Every row gives one point. Before rounding, the points of a table are all equally far from one centre. They may lie mostly on one side of it. Where is the centre, to within rounding?

Points (9 x 3)
[[ 4.0 -2.5 -1.2]
 [ 1.6 -5.4 -0.1]
 [-0.6 -5.5  1.1]
 [ 3.7  1.6  0.7]
 [ 3.9 -1.8  2.8]
 [ 4.4 -1.9 -0.8]
 [ 2.7 -1.9  4.0]
 [ 3.8 -2.8  2.4]
 [ 3.0 -1.6  3.8]]
Centre: [ 0.0 -1.1  0.4]

Points (13 x 8)
[[ 2.0  0.2  4.3 -4.2  4.5  1.7  0.7 -4.0]
 [ 4.6  1.9  4.3 -0.5 -1.0  0.3  0.0 -2.3]
 [ 1.6  4.9  3.7 -1.7 -0.8 -1.2  1.6 -2.5]
 [ 0.5  3.8  1.4 -2.9 -0.3  0.7  4.2 -3.8]
 [ 2.7  5.0  1.5 -4.0 -2.9  3.1  0.1 -2.0]
 [ 3.7  2.6  1.4 -1.1  1.9  5.4  0.0  1.4]
 [ 0.5  3.2  5.1 -2.3 -2.4  2.5  3.6 -1.4]
 [ 3.2  3.3  4.6 -3.7  2.3  4.7 -1.2  1.0]
 [ 2.5  3.8  2.0 -0.4 -1.7  2.5  0.9 -3.9]
 [-1.4  4.5  3.7 -2.5  1.6  5.7 -2.2 -0.9]
 [ 0.9  2.3  4.0  0.7  3.0  5.0 -0.8 -0.9]
 [ 3.1  3.1  2.8 -1.8  4.0  0.0  2.3  1.2]
 [ 2.5  1.4  6.8 -5.3  0.5  3.1 -1.1  1.7]]
Centre: [-0.3  0.4  1.6 -3.2  0.3  1.4 -0.4 -0.2]

Points (15 x 11)
[[-0.2 -2.6  2.9 -3.9  0.9  5.1 -2.4  0.5 -3.8  4.3  3.5]
 [-2.2 -0.9  4.5 -2.8  0.3  5.0  0.6  2.9 -4.1  2.6  0.2]
 [-1.7  0.4  2.7 -1.8  1.4  5.6 -0.4  1.6 -3.8  2.8 -0.6]
 [-1.3 -2.9  0.7 -3.7  1.9  3.4 -2.1  0.4 -6.1  1.9  1.7]
 [-2.1 -1.8  3.4 -4.2  0.4  3.1 -1.0  0.8 -3.6  6.1 -1.4]
 [-2.0 -5.1  4.5 -2.9  3.5  5.7 -2.4  1.4 -1.8  3.7 -1.0]
 [ 0.4 -3.7  2.4 -3.6  3.4  3.2 -3.1  0.3 -6.2  2.7 -0.2]
 [ 1.6 -0.5  1.6  0.0 -0.7  4.2  0.0  1.3 -0.8  5.6  1.5]
 [ 0.1  0.5  3.1 -3.2  4.9  4.5  1.1  1.3 -4.3  2.8  0.2]
 [-3.4 -3.7  2.0 -3.5  2.7  5.6 -0.2  2.5 -2.4  3.3  0.4]
 [-1.4 -0.2  3.1 -1.9  1.3  5.7 -2.4  3.0 -4.5  2.6  1.3]
 [-3.1 -1.1  2.0 -0.2  0.7  5.2 -2.5  2.3 -3.1  2.3 -1.4]
 [-3.9 -4.6  0.0 -3.1  2.1  2.4 -0.3  5.7 -2.2  2.5  1.9]
 [-0.5 -3.9 -0.8  1.4  0.5  3.8  0.9  1.7 -0.4  2.5  1.5]
 [-1.2 -0.1  2.4 -4.2 -1.0  3.8 -2.3  2.1 -4.6  1.3 -1.4]]
Centre: [-0.3 -1.8  3.6 -2.2  2.5 -0.5 -1.9  1.6  0.1  1.3  1.2]
